Every row gives one point. The ring and each string are closed loops that go straight from each point to the next, and from the last back to the first. Before rounding, they use only three directions, however many columns there are. Count how often each string passes through the ring. Passing back the other way cancels.
In the rows, 128 means zero.

Ring:
[[126 161 137 129]
 [ 87 137 131 117]
 [ 89  99 105 111]
 [118  87  94 119]
 [166 111 101 135]
 [169 139 113 136]]
String:
[[104  87 108 124]
 [111 104 117 127]
 [114 113 112 122]
 [ 93 103  96 105]
 [ 71  99  96  97]
 [ 57 104 113 103]
 [ 61 117 126 110]
 [ 55 126 123 102]
 [ 61 138 142 115]
 [ 96 138 143 129]
 [108 135 132 127]
 [109 133 115 115]
 [ 96 143 124 113]
 [ 82 158 144 117]
 [ 80 155 136 111]
 [ 71 157 142 112]
 [ 82 149 150 125]
 [ 94 138 140 126]
 [114 128 127 128]
 [ 98 124 112 111]
 [ 67 116 108  99]
 [ 78 110 103 102]
 [ 63  95 100  99]
 [ 73  88 108 111]
 [110 108 118 127]
 [119 114 115 126]
 [111 104  93 110]
 [116 106 104 119]
 [119 108 108 122]
 [114 100  92 112]
 [103  78  82 107]
 [ 93  63  82 108]]
Times through: 4
String, 25 rows:
[[112 132 117 118]
 [ 76 140 128 109]
 [ 65 130 132 111]
 [ 88 121 133 125]
 [106 118 119 123]
 [115 117 108 118]
 [106 104 115 124]
 [104  89 108 123]
 [101  61  74 107]
 [124  65  86 123]
 [138  95 109 136]
 [137 111 112 132]
 [140 108  91 118]
 [155 108  90 123]
 [135 123 114 129]
 [165 126 118 142]
 [198 140 113 147]
 [177 147 108 132]
 [186 168 120 138]
 [156 154 138 143]
 [135 136 130 135]
 [139 174 149 139]
 [121 178 146 128]
 [110 156 128 118]
 [115 138 125 123]]
Times through: 0

Ring (7 x 9):
[[122 100 158 121 128 125 122 112 154]
 [125 121 104 117  97 129 146 129 114]
 [132 139  70 124  80 131 158 140  87]
 [142 119 107 146 113 126 130 133 114]
 [143 115 152 156 137 122 112 117 146]
 [137 128 178 152 139 122 112 103 160]
 [129 119 187 140 140 122 112  99 169]]
String (32 x 9):
[[137 108 143 143 130 124 118 120 141]
 [136 131 129 142 115 126 131 120 127]
 [144 142 135 157 120 125 126 118 128]
 [147 122 173 168 147 121 104 109 157]
 [144 108 193 165 160 119  94 103 174]
 [141 111 192 159 155 120  98 102 173]
 [141 136 201 164 150 120 103  93 174]
 [137 159 173 154 125 124 123  98 150]
 [134 155 169 148 121 124 126 100 149]
 [131 137 210 149 145 121 108  87 180]
 [128 101 220 142 161 119  96  89 195]
 [129  99 184 137 146 122 107 104 171]
 [130 120 153 135 125 125 124 112 146]
 [130 136 137 133 111 126 135 115 132]
 [123 118 164 125 125 125 125 106 155]
 [118  77 190 118 148 122 107 103 181]
 [121  70 180 119 149 122 106 109 176]
 [118  62 172 112 146 123 109 112 172]
 [117 100 126 105 109 128 138 122 134]
 [124 137  98 116  87 130 154 128 106]
 [129 137 106 126  96 129 146 126 111]
 [129 146  91 124  85 130 155 130  99]
 [128 163  45 115  56 135 178 144  65]
 [129 157  34 115  55 135 178 150  59]
 [133 127  68 123  85 131 154 144  88]
 [135 122  69 127  89 130 150 145  90]
 [136 112 105 134 110 127 134 133 116]
 [135 128 113 137 107 127 136 127 118]
 [138 150  86 139  89 129 150 134  95]
 [144 136  84 146  98 128 142 139  96]
 [148 104 111 154 126 124 119 136 120]
 [147  80 146 157 151 121 100 127 149]]
Times through: 3

Ring, 10 rows:
[[145 102  91 109 183 155 151 124 101 146 142  70  72 101]
 [130  98 107  96 171 141 150 126 119 146 140  87  83 105]
 [117 105 132  94 142 126 145 127 141 140 133 108 106 115]
 [119 126 160 110 106 126 141 122 150 127 122 115 128 128]
 [125 141 168 126  89 126 133 118 151 119 116 119 144 136]
 [133 161 164 153  77 108 102 113 156 114 108 141 183 146]
 [136 166 151 163  83  96  83 112 157 116 108 153 201 148]
 [142 161 131 165 104  97  80 112 147 122 112 148 193 142]
 [152 141 103 151 144 125 104 115 119 132 125 110 143 124]
 [155 121  89 133 172 149 131 119 100 140 135  79  97 109]]
String (25 x 14):
[[130 115 121 112 146 128 134 123 131 138 131 106 114 117]
 [109  98 119  89 154 102 127 129 152 147 136 131 123 115]
 [107  86 127  72 159 124 155 132 143 148 141 107  89 108]
 [120 102 139  89 141 142 162 127 133 138 134  91  86 113]
 [125 111 153  96 126 153 169 125 130 131 130  82  84 116]
 [119 124 177 103  96 144 162 123 146 122 121  98 109 128]
 [136 136 160 124 104 152 153 118 130 120 120  88 111 127]
 [134 135 137 130 119 124 122 118 138 128 122 116 139 128]
 [122 152 157 142  86  89  92 116 168 121 111 160 194 145]
 [132 181 183 170  47  94  84 109 171 104  98 162 219 159]
 [141 172 166 166  69 111  96 110 152 109 104 139 192 150]
 [141 144 140 141 112 130 121 116 133 123 119 111 142 131]
 [129 148 144 143 100  99  97 116 156 124 115 146 179 139]
 [126 178 175 168  52  76  69 110 180 108  99 181 235 160]
 [138 170 176 159  63 119 109 111 153 107 104 132 181 149]
 [144 148 160 140  96 150 142 115 128 116 116  92 126 132]
 [126 140 151 130 102 111 115 118 152 124 118 132 158 135]
 [115 136 163 121  93 103 117 120 165 124 117 143 163 137]
 [108 118 172  95  99 121 149 125 161 127 123 121 126 129]
 [126 110 142  99 134 148 162 125 129 134 131  86  89 115]
 [134 119 130 114 138 140 143 122 127 134 129  95 106 118]
 [121 115 127 108 139 113 126 124 145 139 130 123 129 120]
 [113  93 113  86 164 114 137 129 142 150 140 117 105 109]
 [127  75  95  73 197 156 174 132 108 156 151  65  43  92]
 [142 106 112 106 165 164 164 124 104 140 138  64  66 105]]
Times through: 5
